Rows are points. Each copy is the shape, with its points in the same order, turned, moved and blurred by noise. Some copies are also mirrored. Which?

Shape:
[[ 26.7   2.1]
 [ -6.0 -11.4]
 [-12.0   0.2]
 [ 22.7 -10.8]
 [ 13.2   2.2]
 [-17.8  -5.3]]
Copy 1:
[[ 25.2  14.4]
 [ 10.2 -16.6]
 [ -1.3 -11.7]
 [ 32.0   4.0]
 [ 14.9   7.6]
 [  0.8 -21.0]]
Copy 1 is: only turned
Copy 2, 6 rows:
[[ 30.2  -6.3]
 [ -2.7 -16.8]
 [ -8.4  -4.7]
 [ 26.8 -18.8]
 [ 18.8  -4.2]
 [-13.6  -9.6]]
Copy 2 is: only turned

Shape:
[[ -4.7 -28.1 -12.4 -17.4]
 [-10.0   2.9  36.3  -9.3]
 [ 14.8   0.3 -19.9  10.9]
 [-15.0 -21.4  -8.6   9.4]
 [-11.9 -12.6  -3.4 -13.1]
 [ 14.3 -15.8 -10.9   7.9]
 [  4.3 -10.6  -3.5  -3.0]
 [  0.1 -20.3  -8.2 -25.0]
 [  5.1  16.2  31.4  19.4]
 [  2.6   2.2  -6.0 -25.2]]
Copy 1, 10 rows:
[[ -3.4  15.4  -1.1 -26.6]
 [ -0.7 -23.7  38.0  -6.1]
 [ 13.2  -8.2 -23.2  -2.6]
 [ -3.3  14.7  -3.4   1.3]
 [-11.6  -0.4   4.1 -14.4]
 [ 19.1   3.8  -9.1  -7.1]
 [  5.3  -2.9  -3.7 -11.4]
 [ -5.8   1.1   0.0 -30.7]
 [ 17.1 -28.7  24.1  17.9]
 [ -4.9 -19.8  -1.9 -27.6]]
Copy 1 is: mirrored
Copy 2, 10 rows:
[[ 19.7 -25.6  -2.2   6.7]
 [ 13.0  13.9  38.8   8.9]
 [ -1.9   5.0 -24.9 -10.0]
 [ -1.5 -12.3  -7.3  21.1]
 [ 12.2 -19.1   6.9   3.7]
 [ 13.0   4.2 -17.2   1.4]
 [ 11.7  -2.9  -6.4  -0.2]
 [ 22.7 -23.4   2.7  -3.5]
 [ -3.4  38.1  20.8   7.0]
 [ 15.2 -11.2  11.8 -18.5]]
Copy 2 is: only turned

Shape:
[[-13.5 -13.2  24.3 -26.2  17.9 -13.2  13.6  -8.7]
 [ -2.1 -29.5  -3.1   1.6 -20.6  -8.3   1.5  -8.5]
 [-15.3 -25.0  17.4 -14.2 -24.4 -18.6  -6.6 -18.1]
 [ -3.2  -0.1  11.9  17.7 -14.1 -12.8  17.1 -12.8]
 [ 14.1  12.1  26.4   3.2   7.7 -18.2   2.0   8.4]
 [  1.5  12.7  -8.3 -23.6 -24.1  -7.7   2.0 -16.7]
 [  0.2  -3.5  -1.4  20.8  -8.4  20.1  -4.0   4.4]
 [ -3.4 -33.9   7.3  18.0  13.5  10.3   3.2  -1.2]
 [-16.2   0.3   1.9  10.0  15.5 -21.2  10.4  -8.8]
 [ -5.1 -11.6   5.6  -5.4  -7.5  14.6   2.1  23.1]
 [ -5.4  -0.9   2.3  20.5   1.5  -4.7  34.2  14.6]]
Copy 1:
[[  3.5  32.3 -11.9 -24.2 -28.7   3.7   0.8 -14.7]
 [ 15.2  -3.2  11.4  -7.5  -7.1   5.4  30.8 -11.3]
 [ 14.9  15.4  25.3 -19.0 -23.0  12.2  28.0  -7.6]
 [ 15.8  22.4   5.0  14.4   1.7  -5.2  14.3   1.9]
 [ 10.6  13.9  -9.3  11.5 -15.6  14.5 -17.0   6.5]
 [ 16.0  14.7  12.9 -30.8  14.6  14.3   5.9  14.6]
 [-12.9  -1.6   0.1  12.2  16.4   9.2  12.4 -11.8]
 [ -6.4  -0.4  -8.9   8.5 -10.7  -5.7  18.8 -34.8]
 [  0.0  16.7  -5.1  -2.5 -12.4 -22.6   4.1   3.7]
 [-14.6   4.3 -16.1  -0.4  -1.9  25.4  18.7  -6.1]
 [  4.9  18.6 -28.7  18.7   3.7  -5.0  19.2   5.8]]
Copy 1 is: mirrored
Copy 2 (11 x 8):
[[ -3.9   4.2  -2.4 -19.4  14.9  26.6  30.9 -21.9]
 [-40.7   5.2   1.1   3.1  -2.7  16.0   2.1   0.4]
 [-41.1  15.9  14.5 -20.4   5.0  16.0  11.4 -10.8]
 [-24.3  20.3  -1.4  13.7  -2.8  -5.8  25.4  -4.0]
 [  3.0  29.5 -23.4  -4.8  10.9  -6.0  11.0 -12.9]
 [-16.6  10.3   1.2 -22.4 -33.4   0.7  11.4  -5.2]
 [ -5.8   3.1   8.2  20.1   1.3  -5.5  -6.2  11.0]
 [-14.1  -2.2   3.1  26.6  20.1  21.5   1.9  -5.6]
 [-15.3  -4.5  -8.0   9.6   6.0  -5.7  23.5 -28.0]
 [ -3.9  -2.2  -2.8  -6.4  10.4   6.8   0.3  20.7]
 [ -9.8  -1.1 -19.7  20.8   8.5  -5.1  31.9  10.6]]
Copy 2 is: mirrored
Copy 3 (11 x 8):
[[ -6.9 -13.3  -1.4  -1.3  27.1 -15.6   7.0 -45.7]
 [ 26.0  -6.4  -0.4  27.2  21.3  -4.8   1.7 -10.3]
 [ 33.6  -1.6   6.2  26.7  26.3 -22.3   5.8 -39.9]
 [  6.8   9.1   4.5  13.7   9.7  -6.0  29.3  -9.7]
 [ -8.1   1.7  28.1  -1.4   7.4  13.6  20.0 -28.5]
 [ 40.3  -8.0   6.6  -7.5  -8.8 -14.8  15.3 -24.0]
 [ 13.4  10.9  -8.9  19.6  -7.8  16.9   1.0  -3.9]
 [ -7.6  -2.7 -13.2  31.6  18.8   7.6  -9.6  -6.7]
 [-12.0   7.9   9.8   0.5  12.9 -21.5   5.1  -8.7]
 [ 14.6   6.3 -16.0   7.3  12.9  21.9  -5.8 -25.4]
 [ -4.9  14.2 -10.0  -1.2  23.0   8.7  18.5   3.7]]
Copy 3 is: mirrored
Copy 4, 11 rows:
[[ 31.2   3.1  -4.3  12.6  20.4 -12.1 -21.8  -8.4]
 [  5.0 -14.7 -17.3  13.4  12.6 -21.7  24.0   9.8]
 [ 16.8 -24.3  -7.7   2.7  22.9 -36.1   8.1   2.1]
 [  0.3  -7.4  11.6  11.8  23.2   1.6  15.3   4.2]
 [  6.6 -10.4   9.3   0.0   7.5  13.1 -17.0  20.6]
 [  7.3   7.3  -1.1 -23.8   5.2 -21.3  19.2   3.9]
 [-21.7  -9.3  -7.2  17.0 -14.6  -1.4  17.2  -3.6]
 [ -3.5  -7.6 -27.4  39.4   5.4   0.7   1.9  -1.2]
 [ -6.3  10.9   4.8  15.5  30.4 -10.3 -10.1   7.6]
 [  6.4  -5.1  -3.0  22.9 -24.0 -14.2   3.4   7.5]
 [ -0.5  13.0  17.4  33.1   8.8   5.2  11.8  15.0]]
Copy 4 is: mirrored
